Rows are points. Each copy is the shape, with its points in the same order, stretched, turned, moved and blurred by noise. Some copies are also mirrored. Which?
(in the rows, 128 means zero)

Shape (5 x 2):
[[116 156]
 [147 115]
 [ 87 120]
 [191 120]
 [144 126]]
Copy 1 (5 x 2):
[[133 158]
 [ 93 131]
 [156 116]
 [ 48 152]
 [101 143]]
Copy 1 is: mirrored
Copy 2 (5 x 2):
[[129 103]
 [146 160]
 [ 86 125]
 [187 180]
 [146 141]]
Copy 2 is: mirrored

Shape (10 x 4):
[[128 189 118 124]
 [ 84  76 127 124]
 [ 68 114 159 106]
 [ 70 140 183 102]
 [140 165 116 121]
 [144 185 115 109]
 [131 176 118 191]
 [136 171 114 101]
 [124 137 136 124]
 [157 158 141 110]]
Copy 1 (10 x 4):
[[140 179  93 119]
 [107  73 114 137]
 [ 71 110 115 126]
 [ 56 139 124 123]
 [148 160 106 113]
 [149 177 101 102]
 [163 172  99 181]
 [140 161 101  97]
 [129 136 121 127]
 [143 162 134 104]]
Copy 1 is: only turned
Copy 2 (10 x 4):
[[107 190 150 150]
 [ 82  78 117 119]
 [ 78 100 171 123]
 [ 82 104 200 125]
 [117 180 132 125]
 [110 199 141 130]
 [131 157 120 194]
 [105 190 141 119]
 [116 136 141 126]
 [139 169 150 106]]
Copy 2 is: only turned
Copy 3 (10 x 4):
[[119 177 131 148]
 [102  82 141 106]
 [106 108 188 125]
 [116 124 209 146]
 [126 173 127 126]
 [126 190 132 128]
 [129 136  83 180]
 [122 183 145 121]
 [133 138 143 124]
 [156 176 151 120]]
Copy 3 is: only turned

Shape (14 x 8):
[[143  74 107 141 116 133 178 122]
 [125  91 185 121 111 103  99  92]
 [141 117 162 153 120 121 161 140]
 [ 54 112  88  75 157 136 150 167]
 [138  89 108 122 150 126 155 163]
 [132  96 138 150 102 126 142 134]
 [133 107 153 127  84 120 118 165]
 [178 101 165 167 102 134 131 111]
 [154  73 130 126 102  66  95 114]
 [162 120 138 142  99 146 112 123]
 [ 64  89 135  84 194 124  83 195]
 [ 69  66  93  88 163 153 107 168]
 [113 128 105 185 128 133 148 141]
 [184 127 136 135 111 112 134 103]]
Copy 1 (14 x 8):
[[154  77 110 150 122 127 168 132]
 [124 146 142 109 161 186 143  80]
 [172 126 149 155 147 151 176 139]
 [ 53  89 116 100 115 104 140 185]
 [143  92  99 130 131 131 151 178]
 [145 114 127 152 126 160 167 125]
 [136 135 120 131  96 197 174 141]
 [198 116 146 165 128 173 155 103]
 [152 161  66 109 140 173 137  98]
 [171 122 144 149  93 152 126 115]
 [ 44 122 104  83 161 167 104 205]
 [ 62  70  94  87 141 150 109 182]
 [126 112 124 204 121 131 145 156]
 [191 150 136 132 105 133 147 102]]
Copy 1 is: mirrored
Copy 2 (14 x 8):
[[138  70 104 124 138 116 156 129]
 [ 97 126 173  98 139  80 109 132]
 [129 110 153 132 125 140 142 164]
 [ 83 133  38 104 144 154 118 157]
 [148  94  90 111 142 128 122 173]
 [122  98 134 139 114 113 130 148]
 [118 115 137 125  82 109 113 168]
 [155  89 180 133 118 109 124 134]
 [141 118 137 112 131  35 104 149]
 [149 110 151 134 105 117 107 123]
 [ 78 126  77  80 158 139  48 205]
 [ 81  85  49  95 145 130  75 158]
 [128 106 108 185 136 144 129 157]
 [179 130 157 120 125  96 124 126]]
Copy 2 is: only turned
Copy 3 (14 x 8):
[[117 101  89 147 112 133 174 141]
 [105 122 159 108  94 111 155  68]
 [136 142 134 133  94 106 157 146]
 [ 38 100 119  97 154 120 113 182]
 [122  92 109 133 140 104 135 164]
 [118 117 126 147  83 114 150 134]
 [115 103 147 124  59  86 125 144]
 [162 125 132 146  76 121 151 107]
 [117  87 117 142  97  66 143  83]
 [140 115 128 132  79 124 110 120]
 [ 61  75 187 102 177  90  91 166]
 [ 49  58 148 119 158 133 106 163]
 [109 146 115 178 109 119 123 164]
 [157 131  94 123  92 105 129 103]]
Copy 3 is: only turned

Shape (14 x 11):
[[136 144 113  79 107 106 147 159 104 172  85]
 [119 142 170  99 147 143 133 136 125  86 117]
 [140 141  86 144 136 160 134 164 115 153  96]
 [ 96 137 143 145 169 126  78 155 147 164 163]
 [148 146 164 114 125 170 101  81 126 105 122]
 [121 176 129 100 133 139 123  75 123  75 145]
 [144 122 176 110 118  99 176 128 141 155 161]
 [168 136 166 114 127  64 151 119 150 112 113]
 [ 96 172 150  95 132 168  49  85 128 110  71]
 [173 156 165 103  99 123 133 141 145  84 180]
 [111  93 118 125 122 113 118 156  95 154 107]
 [132 126 120 143  96 104 134 163  87 154 109]
 [153 110 163  91 102  99 155 112 197  88 175]
 [ 66 159 109 171 115 158 110 171 113 171  89]]
Copy 1 (14 x 11):
[[153 109 140 145 100 104 130 177  85 128  74]
 [111 142 157 109 149 153 137 138 122  91 112]
 [131 117 112 139 104 150 106 184 119 155 130]
 [148 133 179 104 179 117  98 138 106 165 137]
 [125 165 156 139 122 179 110  88 117 104 112]
 [101 163 130 140 146 163 161  77  98 126 110]
 [148 131 195 131 120  85 152 130  82  89 149]
 [146 137 163 176 148  93 153 133 115  69 128]
 [111 152 148 137 146 181  97  81 138 151  40]
 [101 183 152 133 133 109 119 130  68  66 148]
 [161  77 122 110 136 118 103 148 103 120 106]
 [142  80 127 157 124 115  99 157  70 121 119]
 [118 174 150 108 130  55 152  90 117  51 145]
 [ 95  76 143 146 123 134  80 154 103 195  99]]
Copy 1 is: only turned
Copy 2 (14 x 11):
[[146 123 152 110 111 187 145 169 132 190  81]
 [149 147 130  99 126 148 177 134 135  92 121]
 [145 124 133 187 146 146 149 188 159 158  92]
 [ 89 162 159 141 166 143 114 129 181 132 119]
 [169 137 115 122 164 165 132 127  94 102 147]
 [155 190  96 115 127 130 152 126  92 123 160]
 [163 119 186  78 137 141 163  87 144 166 145]
 [213 144 173  82 103 135 134  99 130 142 102]
 [117 163  97 145 139 204 109 146  81  92  94]
 [195 162 157  79 130 150 142 131 151 113 190]
 [119  90 148 121 120 133 118 171 145 149  88]
 [149 107 182 126 123 129 119 192 131 164  96]
 [185 131 144  81  84 142 143  59 169 123 182]
 [ 78 128 176 209 134 148 138 190 131 151  77]]
Copy 2 is: only turned
Copy 3 (14 x 11):
[[148 144 129  71  97 159 142 177 101 121  89]
 [ 94 145 165 141 177 145 138 147 129  96 135]
 [192 181 100 111 134 154 136 111 108 149 117]
 [100 180 140 153 116  97  93 140  94 167 136]
 [105 159 141 158 158 166  99  97 138 106 107]
 [ 81 134 126 116 161 189  93 116 142 113 183]
 [105 114 151 140  97 100 136 168 184 140  98]
 [ 85 113  94 135 133 116 109 188 161  81 105]
 [ 79 201 144 118 149 187  98 100  65  85  86]
 [132 145 149 139 134 133  93 168 175  77 166]
 [157 123 126 137 120 127 139 140  71 137  94]
 [162 147 110 139  89 157 130 160  97 132 109]
 [100 101 149 125 123  60 120 146 190  68 153]
 [142 222  93 137  79 154 164 123  64 166 125]]
Copy 3 is: mirrored

Shape (16 x 12):
[[ 92  97 135 155 141 139 191 105 155 111 118 131]
 [ 92  82 149 146 152 122 184  67 163 144 126  56]
 [115 165 121  76 146 131 110 106 122 126 130 141]
 [132 168  98  92  86 100 132 113 106 133 165 107]
 [148  91 134 140 106 193 127 160 114 134 106 136]
 [142 116 139 137 131 144 105 157 100 131 105 134]
 [128 141 142  38 112  89 101 123 117 111 142 101]
 [125 100 112 141 162 143 138 167  70 142 105 128]
 [151 142  91  99 115 110  83  95 109 117  94 119]
 [135 189 105  76 133 145 107 127 122 128 125  76]
 [131 111 142 150 137 150 121 141 125 195 120 148]
 [101  55 121 165 174 144 163  84 175 124 189  95]
 [168 144  91  54 136 107 145 119 146 139 124 109]
 [145 124 142 149 150 158 129 146 115 127 107 132]
 [102  84 136 200 161 118 161 144 196 133 138 101]
 [152  96 170 185 167 126 180  98 150 127 167 110]]
Copy 1 (16 x 12):
[[110  94 120 144 145 201 135 139 141 103 160 100]
 [100  54 127 135 167 172 171 118 168 160 163  64]
 [111 170 132 111 121 119 116 112 146 140 108 130]
 [106 162 126 117 123  64 127 130 113 122 151  99]
 [173 112 125 119 108 160  66 156 100 134 149  97]
 [169 126 110 129 130 134  92 137 103 146 128 126]
 [106 135 136  85 158  67 106 114 138 129 107 135]
 [146 114 108 136 126 160 114 126  69 169 139 129]
 [155 155  87  80 119  94 137 123 143 138 139 124]
 [127 182 152  93 136  99 141 146 113 158 114  91]
 [161  97 133 162  88 134 102 131 138 181 141 127]
 [ 86  93 106 155 181 190 120 142 166 175 206  79]
 [120 147 159  81 131 105 148 135 137 157 169 147]
 [170 139 124 135 137 162 108 134 109 146 140 114]
 [137  72 113 178 184 183 140 189 153 156 181 111]
 [143 106 134 171 187 173 129 108 150 155 206  90]]
Copy 1 is: only turned
Copy 2 (16 x 12):
[[ 97 133 153 140 123 158 148 100 174  99 156 121]
 [ 89 149 212 171 122 111  89  93 203 120 166  70]
 [178 167 123 100 152 123 109 104  95 102 117 125]
 [167 156  93  82 121 111 108 106  96 157 165  83]
 [132  74 157 133  97 177  88 132 124 133 136 146]
 [128 109 125 149  87 140  97 114  99 115 113 151]
 [181 184 148  92 105  79  84 134  77 110 126  87]
 [101  94 122 142 100 170 117  88  94 104  98 119]
 [173 132  89 111 108  90 105 110 130 123  76 120]
 [161 186 112 102 154 135  61 137 102 151 110 101]
 [115 101 177 133 100 143 126  67 112 134 130 172]
 [ 56 109 202 148 160  97 104 106 182 135 194  98]
 [174 167 168  94 135 110 134 136 101 153  89  86]
 [112 114 142 162 116 148 109 114 115 128 122 156]
 [ 23 149 179 157 112 111 139 118 177 140 178 161]
 [ 89 118 184 209 121  83 141  90 144 134 194 110]]
Copy 2 is: only turned
Copy 3 (16 x 12):
[[151 104 141 160 107 111 156 101 160 138 126  78]
 [212 113 149 101  96  60 153  72 170 165 103  88]
 [ 70 139 126  99 112 111 114 104 128 127  90 136]
 [ 86 167 114  69 104  99 121 128  79  98  91  97]
 [152 137 117 169  76 177 120 158 108 167 103 128]
 [131 134 124 148  88 154  93 166 119 121 103 144]
 [ 76 115 156  66 106 101 128 138  96 115  60 138]
 [137 117 106 162  67 138  98 141 122 104 150 130]
 [ 85 137 100  82 102 137  70 129 129 116  59 108]
 [ 96 186 144  58 100 145  82 100 105 109 110 129]
 [142 157  84 165 105 114 122 138 140 170 137 154]
 [181 105 149 132 112  36 125 121 146 214 135  69]
 [103 119 114  41 144 128 131 112 109 130 115 119]
 [146 144 129 160 117 148  99 147 134 129 109 129]
 [198 122 161 153 112  84 136 158 195 173 163  77]
 [198 134 141 171 156  74 136 130 141 147 114  99]]
Copy 3 is: mirrored

Shape (15 x 12):
[[140 138  83 118  89 183 132 140 173 152 162 133]
 [165 124 141 119 100 164 114  87 160 135 121 124]
 [148 187 119 101 150 129 167  84 169 159 134 127]
 [ 98 157 104 179 156  96 159  98  97  94  91 152]
 [150 104 162 127  86 173 133 150 122 182 137 154]
 [157 103 110 107 130 167 104  89  84 114 133 157]
 [ 94 112 122 139  81 123 123  77 143  93 175 106]
 [ 97  95 107 145  90 112  87 106 125 128  87 110]
 [106 103 150 186 100 179  82 105  97 124 106  75]
 [ 85 156 158 173  77 158  88 157  86  90 125 168]
 [175 144 109 114 172 167 124  82  99 145 180  90]
 [ 94  94 165  96 172 110 118 136 167 114 141 108]
 [108 129  96 134  77  82  85 133 156 140 146  79]
 [142 182 130 128  85 178 167 145  94 108 134 104]
 [197 159 124 121 163 138 170 135 153 125 157 145]]
Copy 1 (15 x 12):
[[111 172 130 138 105 169 139 145 124 138 190 160]
 [130 124 114 150 106 153 150 120 160 150 179 115]
 [ 84  96 129 137 146 159 174 120 114 203 166 133]
 [120 133 125 153 178 116 108 102  91 173  73  98]
 [131 138 126 134 116 132 127  96 165 114 150 201]
 [129 136  94 161 125 106  99  94 112 115 170 116]
 [ 95 168 173 154  73  90 116 139 150 151 153 108]
 [172 168 108 156  79 137  97 121 135 172 105 129]
 [192 176 152 147 132 121 105 120 176 147 154 121]
 [137 188 152  91 124 132  47  88 177 109 113 117]
 [120 120 130 141 173  79 163 125 108 155 214 130]
 [136  81 149 131 105 105 122 176 139 138 123 148]
 [146 165 131 120  61 124 150 161 132 198 115 144]
 [128 164 189 109 137 158 144  78 120 122 175 126]
 [ 98  95 107 121 176 130 187 139 110 108 140 124]]
Copy 1 is: only turned
Copy 2 (15 x 12):
[[ 72 109 116 146 129 161  99 154 197 148 104 137]
 [124  91 116 135 128 174  97 131 114 160  88 135]
 [148 111 142 135 139 152 179 140 182 178  93 152]
 [169 166  76 105 133 133 187  84 136  89 146 170]
 [124 104 110  97  76 140  79 152 155 147 123 101]
 [130  73  76 139 122 163 122 118 116  71 135 100]
 [ 58 113 119 147  90 173 131 107  92  92 122 171]
 [106 109  83 143 115 109 121 137  74 114 145 155]
 [136 139  82 194  91 167  91 114  63 105 133 119]
 [104 200  73  70 110 177 113 123  98  62 143 109]
 [162  76 140 204 120 178 133 144 144 103 138 109]
 [115 124 165 157  85  90 152  78 107 124  95 116]
 [ 89 116 146 141 118 108 120 181  88 130 152 189]
 [136 168 106 128 112 195 131 161 163  86  68 164]
 [162 111 170 101 138 156 128 130 186 127 105 135]]
Copy 2 is: mirrored

Shape (15 x 12):
[[125  86 157  92  93 139 122  88 138  87 173 146]
 [173  87 137 143 109 135 112 130 127 118 136 126]
 [104 161 127  93 146  92 115 104 164  93 102 209]
 [113 162 136 136 148 154 121 130 125  98 121 109]
 [203 171  97 173  82 145 120  55 112 115 134 147]
 [131 110  87 117 128 133  91  89 124 132 119 124]
 [151 168 119 121 124 111 148 125 132 166 120 134]
 [154 163  92 131 186  51 152 139 122 175 176 154]
 [101 131 122 143 110 142  87 107 124 142  94 165]
 [ 70 119 104 128 107 102 152 163 138 110 109 137]
 [175 161 116 113 161 101 147 128 104 191 100 158]
 [133 123 117 136 102 102 144 157 177 143 116 104]
 [139  69  64 111 116 131 136 141 123  97 143 138]
 [128 114 100 173 137 116 221  84 158  65 116 144]
 [110 118  93 131 109 183 100 127 179 119 142 161]]
Copy 1 (15 x 12):
[[147 107  52 150 149 138 120  81 136  99  95 154]
 [123 118 109 156 138  99 101 133 126 104 136 132]
 [156  70 113 101  78 204 113 127 111 114  77 155]
 [116 131 146  93 137 138 144 103 109 133 105 101]
 [ 43  94  89 155 117 131  42  77 144 143 159 141]
 [105 112 133 148  91 124 122  94 102  97  90 154]
 [100  90 133 119 100 138 132 128 115 152 170 152]
 [ 74 102 152 101  64 164 154 184 179 129 199 163]
 [142  85 135 112  92 136  93  77 101  94 131 125]
 [145  64 142  91 113 103 157 128 150 135  89 146]
 [114 118 149 113  56 149 111 147 115 151 203 161]
 [111  62 145 150 141  98 163 155 116 136 113 146]
 [113 112 119 123 121  88 120 137 151 106  83 186]
 [ 88  96 150 147 150 135 117 119 220 193  57 166]
 [111  87 142 102 157 138 114  94  98  82 102 161]]
Copy 1 is: mirrored
Copy 2 (15 x 12):
[[101  99  99 145 107 130  91  98 217 121  82 149]
 [115 141 145 140 142 113 132 103 165 108 108 107]
 [153 113  92 130  84  92  94 121 124 132 121 176]
 [162 135  78 102 149 143 111 123 154  96 122 115]
 [201 119 120 162 159  89 108 116 155 109  70  87]
 [145 146 111 182 128 110 156 135 156 116 114 137]
 [151 164 117 145 116 106 130 120 110 151 122  91]
 [134 130 121 163  61 107 167  95  65 141 119  80]
 [176 151 135 159 108 121 119 157 167 109 126 157]
 [135 113 117 112 120 125 153 144 140 180 159 129]
 [145 182 131 179 104  95 124 137  73 124 136  88]
 [125 161 137 110 141 114 168 111 118 181 126 115]
 [ 92 100 130 152 141  88 177 141 146 138 118 113]
 [154  54 107 127 161 153  92 119 107 162 105 130]
 [130 128 121 105 119 101 158 158 163 122  69 151]]
Copy 2 is: mirrored
Copy 3 (15 x 12):
[[124 119 175 109 140  91 151 157  87  79 182 114]
 [143 120 136 140 125 116 130 116 117 152 184  90]
 [ 91 120 135 105 107  85  93 126  28 112  96 224]
 [160 129 110 114 147 156 122 162 117 121  82 154]
 [141  29 162 213 128 182  94 185  80 131 160  91]
 [131  77 101 153 162 106 126 127 116 126 160 151]
 [106 112 129 171 122 174 114 107 118 125 123 144]
 [ 12  96 155 132 124 203 137  91 120 166 151 183]
 [134  81  92 127 134 114  64 114  99 121 135 149]
 [108 109 112 107 114  61 105 109 158 122  97 124]
 [ 83  92 117 159  97 189 147  66  97 146 138 171]
 [122 151 123 160 138 101  84 100 155 145 138 112]
 [130  75 150 120 137  48 162 120 135 162 176 108]
 [ 76 104 164 154 164  96 145 163  64 159  70  83]
 [165 107 172 126 182  91  67 114 107 154 146 150]]
Copy 3 is: only turned
Copy 4 (15 x 12):
[[101 135 177 123 125  81 158 131 133 110  95 183]
 [104 156 128 141 147 125 125  99 126  99 112 172]
 [130 138 205 183  77 129 114 117 152 176  72 147]
 [160 145 130 134 128 133 150 139  91 114 114  99]
 [ 92 186 112  96  85 112  96  96 157 171 129 141]
 [ 87 144 140 149 119 130 104  96 152 103  78 131]
 [149 127  94 147 102 128 131 145 150 150 107 128]
 [173  84  84 167 113 134 137  75 176 167 110 131]
 [ 81 153 156 148 145  97  77 126 117 146  65 141]
 [154 150 181 163 172 118 137 153 177 123 101 124]
 [155  95  83 153  95 170  93 114 138 151  95 149]
 [124 161 123 176 145 120 154 156 177 125 120 124]
 [127 173 165 147 153 150 121  76 194  68  85 170]
 [149 157 186 102 154 184 184 141 197 171 150 131]
 [ 90 202 140 149 144 101 133 106 141 104  38 151]]
Copy 4 is: mirrored
